Each row is a point. Before rounding, the points of a table are all equally far from one centre. They may lie mostly on one side of it. Where is the centre, to within rounding?

Points (9 x 3)
[[-0.72 -0.21  0.15]
 [-0.19 -0.39 -0.34]
 [-0.23 -0.54 -0.15]
 [-0.05 -0.15  0.12]
 [-0.76 -0.29  0.02]
 [-0.44 -0.41  0.25]
 [-0.29 -0.15  0.31]
 [-0.41 -0.38  0.27]
 [-0.72 -0.34  0.08]]
Centre: [-0.39 -0.18 -0.07]

Points (14 x 8)
[[-0.41  0.66 -0.24 -0.42  0.23 -0.29  0.13 -0.25]
 [-0.42  0.43  0.26  0.08  0.07  0.05 -0.12 -0.07]
 [-0.20  0.15 -0.17 -0.08  0.47  0.56 -0.18  0.00]
 [-0.24  0.42 -0.01  0.56  0.07  0.31  0.08 -0.18]
 [-0.26  0.48 -0.06 -0.04 -0.19  0.79  0.21 -0.18]
 [ 0.01  0.48 -0.31 -0.21 -0.19  0.10  0.08  0.25]
 [-0.34  0.56 -0.41 -0.25  0.10  0.76 -0.22 -0.57]
 [ 0.05  0.83 -0.24  0.22  0.35  0.28 -0.04 -0.58]
 [-0.51  0.33 -0.65 -0.05  0.53  0.57  0.18 -0.26]
 [-0.05  0.52 -0.08 -0.10  0.28  0.26  0.68 -0.24]
 [-0.19  0.59 -0.72 -0.47  0.33  0.04  0.32 -0.31]
 [-0.17  0.69 -0.35 -0.24  0.03 -0.24  0.41 -0.59]
 [-0.32  0.80  0.18  0.04  0.32  0.18  0.14 -0.16]
 [-0.91  0.56 -0.27 -0.03 -0.01  0.10  0.16 -0.19]]
Centre: [-0.25  0.39 -0.32 -0.07  0.09  0.22  0.08 -0.32]

Points (17 x 12)
[[ 0.56  0.22 -0.10  0.13  0.03  0.06 -0.09 -0.44  0.17 -0.42  0.56 -0.11]
 [ 0.59  0.34  0.25  0.73 -0.46  0.03 -0.26 -0.77 -0.04 -0.40  0.00 -0.18]
 [-0.25  0.29  0.55  0.71 -0.44  0.46 -0.11 -0.64 -0.01 -0.38  0.05  0.00]
 [ 0.29 -0.11  0.19  0.65 -0.05  0.69 -0.70 -0.12  0.30  0.27 -0.09 -0.18]
 [-0.16  0.46  0.00  0.76  0.22  0.66 -0.43 -0.49 -0.41  0.03  0.16  0.28]
 [ 0.19  0.49 -0.16  0.87  0.07  0.06 -0.39 -0.60  0.02 -0.04  0.06  0.40]
 [ 0.37  0.34  0.24  0.31 -0.17  0.44 -0.19 -0.26  0.37 -0.78  0.08  0.21]
 [ 0.14 -0.19 -0.23  0.31  0.18  0.41  0.10 -0.52 -0.09 -0.13  0.32 -0.45]
 [-0.07 -0.15  0.59  0.86 -0.21  0.33 -0.08 -0.61 -0.03 -0.22  0.04  0.04]
 [-0.19  0.56  0.08  0.49  0.14 -0.13 -0.12  0.06 -0.37  0.04  0.28  0.13]
 [-0.22  0.54  0.37  0.60 -0.29  0.24 -0.17 -0.81  0.06 -0.42  0.13 -0.10]
 [ 0.07  0.37  0.02  0.72 -0.54  0.34 -0.19 -0.51  0.02 -0.22  0.09  0.56]
 [ 0.64  0.23  0.30  0.37 -0.36  0.15  0.01  0.09 -0.10  0.10 -0.23  0.44]
 [ 0.18 -0.22 -0.14  0.40 -0.32  0.17  0.18 -0.41  0.18  0.00 -0.22  0.05]
 [ 0.44  0.43  0.06  1.00 -0.41  0.18 -0.49 -0.17 -0.05 -0.14 -0.40  0.09]
 [ 0.26  0.59  0.55  0.25 -0.25  0.22  0.07  0.25  0.17 -0.41 -0.18 -0.17]
 [ 0.22  0.76  0.31  0.83 -0.01  0.32 -0.64  0.06 -0.38 -0.40  0.10 -0.01]]
Centre: [ 0.27  0.33  0.18  0.49 -0.09  0.40 -0.16 -0.24 -0.07 -0.04  0.11 -0.10]

Points (31 x 24)
[[-0.28  0.15 -0.10 -0.04 -0.37  0.44  0.05 -0.28  0.04 -0.12  0.67 -0.47
  -0.34 -0.15  0.47  0.06  0.61  0.37 -0.09  0.45  0.51 -0.16 -0.31 -0.25]
 [-0.36 -0.08 -0.11 -0.22  0.54  0.67  0.00 -0.19  0.41 -0.05  0.02 -0.16
   0.27  0.33  0.83 -0.19 -0.39 -0.25 -0.12 -0.10  0.37 -0.10 -0.45 -0.54]
 [-0.40 -0.01 -0.55 -0.43  0.14  0.37 -0.58  0.20  0.82 -0.10  0.44  0.01
   0.41  0.25  0.49  0.14  0.11 -0.55 -0.15 -0.52  0.17  0.40 -0.40 -0.48]
 [ 0.31 -0.01  0.55  0.02  0.27 -0.14  0.00  0.60 -0.01  0.32  0.56  0.04
  -0.44  0.27  0.51 -0.25  0.80 -0.12  0.22  0.24  0.60  0.04 -0.34 -0.06]
 [-0.29 -0.30 -0.26  0.17  0.25 -0.21 -0.16 -0.18  0.59  0.70  0.25 -0.25
  -0.19  0.24  0.53  0.13  0.14 -0.53  0.20  0.01 -0.21 -0.28 -0.79 -0.15]
 [ 0.16 -0.09 -0.24  0.04 -0.01  0.49 -0.45 -0.22 -0.16 -0.03  1.08  0.03
   0.28  0.02  0.50 -0.10  0.52 -0.60  0.66  0.24  0.70 -0.13 -0.25  0.12]
 [-0.12  0.31  0.00 -0.30  0.09  0.39 -0.01  0.05  0.11  0.48 -0.03 -0.30
  -0.32  0.20 -0.75 -0.04  0.33 -0.32 -0.20 -0.11  0.43 -0.15 -0.48  0.19]
 [-0.47  0.34  0.25  0.26 -0.26  0.08  0.14  0.38  0.13  0.49 -0.04  0.25
   0.28  0.55  0.13  0.09  0.35  0.35  0.40  0.30 -0.44 -0.24  0.31 -0.02]
 [-0.30 -0.17 -0.64 -0.15 -0.35  0.31 -0.30 -0.04  0.68  0.27  0.16 -0.54
   0.26 -0.12  0.32  0.20  0.29  0.29 -0.75  0.32 -0.12 -0.33 -0.38 -0.27]
 [-0.28  0.47 -0.46  0.00 -0.03  0.34 -0.09  0.24  0.85 -0.11 -0.06 -0.08
   0.17 -0.01  0.40 -0.19  0.74 -0.01  0.15  0.81  0.52 -0.21 -0.06  0.27]
 [-0.17 -0.08 -0.50 -0.39  0.08  0.11  0.39  0.00 -0.04  0.07  0.51  0.38
  -0.38  0.83  0.15 -0.11 -0.08 -0.14 -0.26 -0.49  0.09 -0.12 -0.41 -0.96]
 [-0.16 -0.01 -0.17  0.77  0.04  0.37  0.16  0.59  0.14 -0.36  0.29 -0.40
  -0.47 -0.17  0.25  0.28  0.41  0.19 -0.01 -0.01  0.46  0.36 -0.30 -0.29]
 [ 0.07  0.27 -0.12 -0.11 -0.52  0.45 -0.31  0.34 -0.15  0.57  0.28 -0.36
   0.11  0.05  0.24  0.12  0.21  0.68  0.26  0.38  0.56  0.69 -0.10 -0.30]
 [ 0.01 -0.38 -0.29  0.15  0.21  0.31  0.06  0.08 -0.03  0.18  0.84 -0.54
   0.32  0.32 -0.17 -0.06  0.08  0.21  0.49  0.63  1.11 -0.11 -0.26  0.07]
 [ 0.25 -0.31 -0.17  0.28 -0.45  0.13 -0.02  0.27  0.96  0.11  0.60  0.25
  -0.28  0.14  0.29 -0.25 -0.13 -0.03  0.21  0.05  0.13  0.71  0.30  0.17]
 [-0.17 -0.04  0.16  0.00 -0.16  0.69  0.18 -0.23  0.30 -0.09  0.16 -0.15
  -0.09  0.35 -0.21  0.44  0.18 -0.40  0.44 -0.74  0.24 -0.26 -0.02 -0.42]
 [ 0.05  0.17 -0.53 -0.76  0.18  0.18  0.02  0.14  0.08  0.40  0.65  0.25
   0.06  0.49 -0.08  0.04  0.61  0.12 -0.11  1.01  0.05  0.09  0.23 -0.01]
 [-0.01 -0.06 -0.10 -0.18  0.06  0.44 -0.39  0.53  1.20  0.12  0.29 -0.62
   0.55  0.53  0.24 -0.27  0.25  0.21 -0.14 -0.06  0.26  0.07 -0.36 -0.17]
 [ 0.23  0.24  0.15  0.79 -0.53  0.04  0.19  0.24  0.33  0.04 -0.13 -0.54
  -0.13 -0.29  0.57 -0.16  0.52  0.24  0.18 -0.24  0.58 -0.18 -0.25 -0.07]
 [ 0.20  0.08  0.04 -0.45  0.25  0.47 -0.32 -0.09  0.54  0.57 -0.04 -0.15
  -0.02 -0.43  0.01  0.24  0.48  0.42  0.15  0.26  0.57 -0.36 -0.15 -0.47]
 [-0.44  0.14 -0.44  0.34 -0.02 -0.23 -0.34  0.06  0.44  0.91  0.10 -0.23
  -0.10  0.17  0.43  0.03  0.08 -0.01 -0.07  0.10  0.64 -0.22 -0.77 -0.25]
 [ 0.02 -0.43 -0.19 -0.25 -0.02  0.38  0.07 -0.87 -0.13  0.48  0.13 -0.10
   0.45  0.21  0.36 -0.55  0.26  0.15  0.28 -0.13  0.68 -0.60 -0.42 -0.63]
 [ 0.07  0.16 -0.59 -0.06  0.06  0.30 -0.25  0.25  0.70  0.58  0.60 -0.10
  -0.45  0.45  0.42 -0.34  0.75 -0.22  0.01  0.30  0.60 -0.12  0.31 -0.11]
 [ 0.01 -0.25 -0.32  0.14  0.78  0.09 -0.32 -0.09  0.36  0.44  0.42 -0.54
   0.43  0.47  0.28  0.06  0.93  0.03  0.19  0.24  0.26 -0.53 -0.23 -0.71]
 [-0.07  0.37 -0.67 -0.24  0.38  1.11  0.30  0.12  0.28  0.18  0.67  0.34
   0.30  0.13 -0.03  0.02  0.09  0.00 -0.17  0.13 -0.12  0.13  0.35  0.07]
 [-0.76 -0.30 -0.61  0.26  0.11  0.52 -0.17  0.00 -0.34  0.01  0.00 -0.31
  -0.10 -0.07  0.19  0.24  0.65  0.21  0.23 -0.09  0.59 -0.02  0.43  0.21]
 [-0.15  0.23 -0.57 -0.04 -0.16  0.58  0.02 -0.52  0.40  0.45  0.61  0.41
   0.39  0.03  0.67  0.13  0.14  0.00  0.16  0.60  0.71 -0.23 -0.10 -0.32]
 [ 0.32 -0.25 -0.67  0.16  0.15 -0.07 -0.28 -0.14 -0.23  0.35  0.15 -0.25
   0.00  0.05 -0.63 -0.53 -0.38 -0.38  0.12  0.16  0.59  0.48 -0.16  0.47]
 [-0.23 -0.41  0.01  0.20 -0.19  0.07 -0.18  0.12  0.86 -0.23  0.01  0.23
   0.08  0.28  0.22  0.37  0.11  0.24  0.95  0.00  0.37  0.26 -0.41 -0.45]
 [-0.26 -0.18 -0.26  0.23  0.31  0.84 -0.02 -0.10  0.17  0.01  0.50 -0.27
  -0.25  0.48  0.43 -0.36  0.09  0.07  0.38  0.44 -0.23  0.06 -0.44  0.18]
 [-0.29 -0.33 -0.65  0.72  0.12 -0.06 -0.02  0.01  0.20  0.51  0.26 -0.26
   0.38  0.42  0.71  0.17  0.17  0.15 -0.44  0.76  0.47  0.08 -0.16 -0.02]]
Centre: [ 0.16 -0.14 -0.44 -0.08 -0.01 -0.06  0.09  0.17  0.05  0.05  0.19  0.01
  0.38  0.10  0.16 -0.15  0.28 -0.02  0.10 -0.09  0.20  0.00 -0.11 -0.13]

Points (29 x 24)
[[-0.75 -0.28  0.38  0.19  0.28 -0.02  0.46 -0.34  0.39 -0.10 -0.04  0.33
  -0.36  0.48  0.29  0.36 -0.11 -0.79  0.04  0.42  0.59 -0.43 -0.15 -0.35]
 [-0.52  0.07  0.50  0.11 -0.09  0.38 -0.13 -0.21  0.07  0.13 -0.03  0.36
  -0.49  0.00  0.21  0.70  0.26 -0.37 -0.08 -0.08  0.15  0.16 -0.45 -0.36]
 [-0.58 -0.17  0.79  0.28 -0.05  0.11  0.03 -0.27  0.21  0.04 -0.62  0.24
  -0.68  0.16  0.61  0.64  0.16 -0.69 -0.10 -0.03  0.74 -0.03 -0.15  0.05]
 [-0.42 -0.14  0.33 -0.11  0.11  0.00  0.31 -0.29 -0.25  0.04 -0.30  0.50
  -0.57  0.16  0.08  0.34  0.13 -0.26 -0.22  0.19  0.74 -0.69  0.06  0.00]
 [ 0.03  0.21  0.82  0.31 -0.23  0.24  0.22 -0.43  0.30 -0.20  0.01  0.29
  -0.44 -0.02  0.19  0.61  0.34 -0.26 -0.22 -0.33  0.30 -0.10 -0.07  0.18]
 [-0.54 -0.25  0.67 -0.04  0.09 -0.24  0.55 -0.11  0.27  0.08 -0.17  0.49
  -0.09 -0.01 -0.12  0.40  0.07 -0.61 -0.65  0.14  0.10 -0.17 -0.36  0.01]
 [-0.36 -0.23  0.52  0.24  0.01  0.16  0.02 -0.22 -0.04 -0.20 -0.22  0.24
  -0.32  0.08  0.16  0.46 -0.19 -0.67 -0.29 -0.36  0.31 -0.44 -0.36  0.19]
 [-0.74 -0.44  0.22  0.07 -0.21 -0.24  0.23 -0.66  0.10 -0.18 -0.52  0.08
  -0.08  0.14  0.74  0.50  0.22 -0.65 -0.90  0.15  0.48 -0.03  0.06 -0.03]
 [-0.80 -0.32  0.72  0.03 -0.31 -0.16  0.01 -0.35 -0.35 -0.02 -0.18  0.65
  -0.20  0.34  0.39  0.45  0.15 -0.51 -0.35 -0.23  0.60 -0.23 -0.22 -0.05]
 [-0.59 -0.26  0.46  0.37  0.22  0.19  0.62 -0.07 -0.13  0.18 -0.10  0.47
  -0.64  0.15  0.02  0.41  0.30 -0.32 -0.03  0.11  0.57  0.05 -0.08 -0.30]
 [-0.46  0.18  0.63  0.37  0.22 -0.28  0.55 -0.22  0.24 -0.23 -0.30  0.55
  -0.57  0.00 -0.01 -0.28  0.00 -0.36 -0.37  0.09  0.83  0.06 -0.06 -0.27]
 [-0.85  0.26  0.46  0.08 -0.15 -0.16 -0.11 -0.57  0.12 -0.37 -0.16  0.61
  -0.41  0.08  0.05  0.62  0.23 -0.47 -0.35  0.02  0.65 -0.42  0.23 -0.30]
 [-0.62 -0.09  0.64  0.19 -0.12 -0.14 -0.07 -0.47  0.08  0.01 -0.24  0.33
  -0.41 -0.03  0.34  0.56 -0.10 -0.33 -0.73  0.31  0.51 -0.28 -0.52 -0.30]
 [-0.61  0.03  0.52  0.19 -0.04 -0.30 -0.26 -0.46  0.04  0.23 -0.46  0.51
  -0.26 -0.30 -0.13  0.30  0.09 -0.21 -0.07 -0.08  0.84 -0.03 -0.05  0.08]
 [-0.71 -0.05  0.26  0.36 -0.70  0.13  0.12 -0.21 -0.15 -0.10 -0.12  0.28
  -0.52  0.18  0.10  0.41 -0.19 -0.33 -0.36 -0.15  0.57 -0.39  0.26  0.20]
 [-0.79 -0.20  0.58 -0.13 -0.11 -0.36 -0.31  0.20 -0.02 -0.22 -0.48  0.21
  -0.36 -0.04 -0.24  0.14  0.53 -0.13 -0.09  0.15  0.46 -0.30 -0.29  0.32]
 [-0.03 -0.25  0.78  0.64 -0.16 -0.29 -0.04 -0.31 -0.15  0.00 -0.10  0.40
  -0.75  0.13  0.46  0.38 -0.09 -0.75 -0.34 -0.03  0.62  0.28  0.08 -0.35]
 [-0.56 -0.35  0.36 -0.11  0.00 -0.36  0.33 -0.03  0.19  0.34 -0.32  0.21
  -0.73  0.25  0.10  0.42  0.04 -0.87 -0.04  0.03  0.39 -0.62 -0.07  0.04]
 [-0.50  0.16  0.77  0.23 -0.16 -0.17  0.00 -0.51  0.17 -0.13 -0.38  0.56
  -0.43  0.25  0.10  0.40  0.52 -0.54 -0.38 -0.28  0.12 -0.07 -0.24  0.12]
 [-0.50 -0.12  0.52  0.20  0.24 -0.15 -0.27 -0.76 -0.18 -0.41 -0.33  0.36
  -0.27 -0.13  0.10  0.24  0.37 -0.36 -0.01 -0.24  0.22  0.11 -0.29  0.00]
 [-0.60 -0.39  0.38  0.28 -0.17 -0.27 -0.10 -0.06 -0.14  0.03 -0.64  0.05
  -0.62  0.16  0.10  0.68  0.35 -0.54 -0.25  0.13  0.31  0.02 -0.37  0.12]
 [-0.62 -0.15  0.47  0.03 -0.07 -0.43  0.10 -0.65  0.10 -0.29 -0.09  0.37
  -0.58  0.49  0.16  0.35 -0.19 -0.33 -0.16 -0.10  0.68 -0.14 -0.13  0.04]
 [-0.50 -0.61  0.48  0.11 -0.02 -0.49 -0.08 -0.28 -0.10 -0.28 -0.22  0.32
  -0.47  0.24 -0.03  0.45  0.35 -0.76 -0.26 -0.15  0.69 -0.09 -0.15  0.04]
 [-0.62 -0.38  0.77  0.08  0.14  0.04 -0.11 -0.36 -0.01 -0.02 -0.62  0.32
  -0.82  0.27  0.15  0.22  0.19 -0.97 -0.22 -0.02  0.09 -0.18  0.44  0.07]
 [-0.56  0.38  0.58  0.38  0.05 -0.22  0.06 -0.12  0.05  0.01 -0.44  0.68
  -0.60  0.26  0.35  0.29  0.14 -0.81 -0.49 -0.15  0.34 -0.51  0.27 -0.14]
 [-0.92 -0.42  0.36  0.03  0.11 -0.17  0.33 -0.45 -0.16 -0.28 -0.61  0.12
  -0.87  0.30  0.11  0.17  0.68 -0.50 -0.19  0.21  0.15 -0.13 -0.01 -0.28]
 [-0.43 -0.22  0.31 -0.16 -0.10 -0.06  0.53 -0.30 -0.08  0.21 -0.19  0.15
  -0.71  0.15 -0.18 -0.06  0.03 -0.66 -0.43  0.25  0.48 -0.27 -0.29 -0.29]
 [-0.88  0.25  0.49 -0.03  0.06 -0.04  0.41 -0.16 -0.07 -0.34 -0.65  0.28
  -0.81 -0.06  0.20  0.38  0.36 -0.80 -0.17  0.28  0.52 -0.04  0.04 -0.49]
 [-0.35 -0.30  0.31  0.28 -0.12  0.16  0.20 -0.52  0.05 -0.37 -0.23  0.40
  -0.61  0.13  0.01  0.10  0.01 -0.41 -0.31  0.09  0.27 -0.49 -0.11  0.29]]
Centre: [-0.39 -0.17  0.62  0.10 -0.26 -0.27  0.09 -0.03  0.19 -0.10 -0.24 -0.11
 -0.04  0.00  0.44  0.01  0.22 -0.27 -0.04  0.11  0.20 -0.15  0.37 -0.46]

Points (31 x 24)
[[ 0.77 -0.10  0.17  0.08  0.09 -0.71  0.28 -0.08  0.27  0.07  0.50 -0.13
  -0.36 -0.01  0.46  0.38 -0.17 -0.63 -0.01 -0.03 -0.20  0.44 -0.26  0.07]
 [ 0.13 -0.17 -0.02 -0.49  0.24 -0.63  0.25  0.20  0.40  0.53  0.76  0.24
  -0.16 -0.02 -0.08  0.19 -0.01 -0.87 -0.29 -0.19 -0.61  0.13 -0.14 -0.08]
 [-0.05 -0.03  0.37  0.18 -0.08 -0.27  0.61  0.10  0.35  0.47  0.47 -0.11
  -0.03 -0.31  0.33  0.65 -0.22 -0.61  0.31  0.13  0.16 -0.08 -0.19 -0.03]
 [ 0.18  0.22 -0.12  0.13  0.19 -0.75  0.53  0.28  0.00  0.02  0.91 -0.11
  -0.08 -0.20  0.27  0.02  0.18 -0.61  0.24 -0.18 -0.23 -0.03  0.48  0.23]
 [-0.21 -0.39 -0.18 -0.24  0.29 -0.84  0.45  0.32  0.47  0.09  0.75 -0.41
   0.30 -0.20  0.09  0.17  0.02  0.03  0.21  0.16 -0.10 -0.34  0.08 -0.30]
 [ 0.32 -0.31 -0.20  0.16  0.35 -0.93 -0.16 -0.35  0.66  0.08  0.83 -0.06
  -0.20 -0.42  0.49  0.37 -0.22 -0.11  0.00 -0.63 -0.26  0.26  0.08 -0.21]
 [ 0.53 -0.27  0.20 -0.01  0.12 -0.91  0.52  0.16  0.10  0.17  0.00 -0.37
  -0.50  0.30  0.42  0.03 -0.46  0.00  0.05 -0.13  0.03  0.79 -0.22  0.10]
 [-0.04 -0.22 -0.16 -0.29  0.42 -0.48  0.18  0.17  0.45  0.74  0.59 -0.09
  -0.11 -0.78 -0.05  0.13 -0.37 -0.27 -0.03 -0.26 -0.14  0.46 -0.29 -0.50]
 [ 0.41  0.04 -0.09 -0.16  0.01 -0.66 -0.02 -0.24  0.87  0.42  0.10  0.59
  -0.38 -0.42 -0.26  0.11  0.28 -0.38 -0.30 -0.07 -0.28  0.37  0.75  0.18]
 [ 0.06  0.08  0.04  0.26 -0.41 -0.44  0.54 -0.07  0.25 -0.02  0.44 -0.15
   0.06 -0.04  0.76  0.33 -0.26 -0.50  0.33  0.14  0.19  0.50  0.23  0.13]
 [-0.50  0.27 -0.41  0.10 -0.03 -0.47  0.13  0.09  0.76  0.24  0.50 -0.32
   0.08  0.00  0.55  0.51 -0.41 -0.08 -0.09  0.01 -0.01  0.54  0.15 -0.19]
 [ 0.60  0.12  0.08 -0.17  0.20 -0.83  0.21 -0.04  0.68 -0.17  0.76 -0.17
  -0.13 -0.35 -0.15  0.36 -0.04 -0.21  0.18 -0.29 -0.30  0.37  0.95  0.04]
 [ 0.21 -0.10  0.28 -0.43 -0.08 -0.30  0.51 -0.54  0.37  0.57  0.63  0.34
  -0.44 -0.22  0.24  0.32 -0.43 -0.33  0.07 -0.42 -0.32 -0.19  0.14  0.15]
 [-0.12  0.09 -0.27 -0.43 -0.08 -0.83  0.65 -0.06  0.33  0.81  0.22 -0.36
   0.02 -0.04  0.25 -0.21  0.06 -0.03 -0.06 -0.43  0.29  0.20  0.27  0.53]
 [ 0.77 -0.18 -0.08 -0.33  0.37 -0.75  0.14 -0.03  0.57  0.71  0.58  0.30
   0.01  0.18  0.12  0.39  0.20 -0.10 -0.28 -0.58 -0.15 -0.23  0.42  0.07]
 [-0.10  0.14  0.07 -0.18 -0.08 -0.76 -0.02 -0.25  0.63  0.71  0.75  0.18
  -0.09 -0.16  0.50 -0.02 -0.14 -0.01  0.43  0.20 -0.06  0.59  0.13  0.15]
 [-0.10  0.41  0.26  0.12 -0.52 -0.57  0.20 -0.45  0.59  0.17  0.44  0.28
  -0.20 -0.14  0.25  0.55 -0.06 -0.19 -0.02 -0.59  0.12  0.56  0.23 -0.36]
 [ 0.09 -0.94  0.34 -0.26 -0.32 -0.47 -0.08  0.06  0.67 -0.05  0.57 -0.30
   0.27 -0.86  0.08  0.14 -0.34 -0.38  0.36 -0.16 -0.30 -0.10  0.03 -0.02]
 [ 0.24 -0.15 -0.13  0.10 -0.24 -1.08  0.22  0.24  0.35  0.57  0.69  0.02
   0.09 -0.12  0.46  0.56  0.01 -0.23  0.34 -0.30  0.17  0.32  0.04 -0.07]
 [ 0.17 -0.12  0.12  0.21 -0.55 -0.61 -0.24 -0.09  0.55 -0.33  0.43 -0.12
  -0.14 -0.29  0.39  0.81 -0.29 -0.35 -0.13 -0.15 -0.06  0.08 -0.10  0.08]
 [ 0.07  0.13  0.33 -0.18 -0.16 -0.89 -0.10  0.02  1.19  0.17  0.59  0.08
   0.27 -0.17 -0.12  0.19  0.14 -0.48  0.17 -0.62 -0.11  0.57  0.42  0.54]
 [ 0.27  0.13 -0.27  0.10 -0.49 -0.23  0.30  0.28  0.00  0.42  0.38 -0.36
   0.22 -0.45 -0.06  0.44 -0.37  0.22  0.08 -0.26  0.22  0.09  0.08  0.11]
 [ 0.44 -0.02  0.25  0.04  0.37 -0.24  0.47 -0.11  0.54  0.47  0.57 -0.44
   0.02 -0.38  0.35  0.39 -0.83 -0.09  0.25 -0.06 -0.33  0.21  0.22 -0.25]
 [ 0.08  0.45  0.09  0.12  0.11 -0.85  0.14  0.26  0.51 -0.14 -0.39  0.21
  -0.24 -0.20  0.27  0.38  0.37 -0.52  0.80  0.22 -0.10  0.22  0.37 -0.20]
 [ 0.21  0.30 -0.05 -0.10 -0.74 -0.49 -0.22  0.43  0.68 -0.10  0.25  0.16
  -0.24 -0.53  0.27  0.27 -0.55  0.03  0.04  0.01 -0.16  0.05  0.35  0.07]
 [-0.25 -0.17  0.63  0.13 -0.23 -0.86 -0.16  0.13  0.91  0.86 -0.16  0.53
   0.37 -0.07  0.40  0.06  0.16 -0.10  0.63 -0.25  0.21 -0.08  0.18 -0.21]
 [ 0.36 -0.19  0.18  0.07  0.18 -0.71  0.44 -0.13  0.41  0.49  0.51  0.39
   0.48 -0.38  0.44 -0.21  0.04 -0.08 -0.26 -0.38 -0.06  0.83  0.11 -0.08]
 [ 0.08 -0.11 -0.20 -0.17 -0.47 -0.45  0.43 -0.24  0.56  0.33 -0.13  0.17
  -0.12 -0.23  0.22  0.14 -0.46 -0.94  0.23 -0.26  0.07  0.50 -0.19 -0.24]
 [ 0.27 -0.03  0.05  0.21 -0.20 -0.82  0.05 -0.14  0.49 -0.05  0.79 -0.08
  -0.37 -0.47  0.09  0.04 -0.41  0.22  0.49 -0.88 -0.16  0.17  0.31 -0.42]
 [ 0.21  0.07  0.00  0.04 -0.13 -0.56  0.25  0.19  0.07  0.20  0.35 -0.53
  -0.12 -0.94  0.26  0.17  0.00  0.47  0.18 -0.30  0.42  0.01  0.17 -0.07]
 [ 0.37  0.37 -0.21 -0.13 -0.45 -0.27  0.10 -0.54  0.34  0.12 -0.07 -0.38
   0.04 -0.01  0.30  0.47  0.03 -0.59  0.07 -0.15 -0.28  0.04  0.05  0.41]]
Centre: [-0.08 -0.29  0.28 -0.13  0.19 -0.25 -0.16  0.18  0.33  0.15 -0.05 -0.09
 -0.09  0.02  0.14 -0.01 -0.01 -0.18  0.14 -0.43 -0.09  0.19  0.39 -0.04]
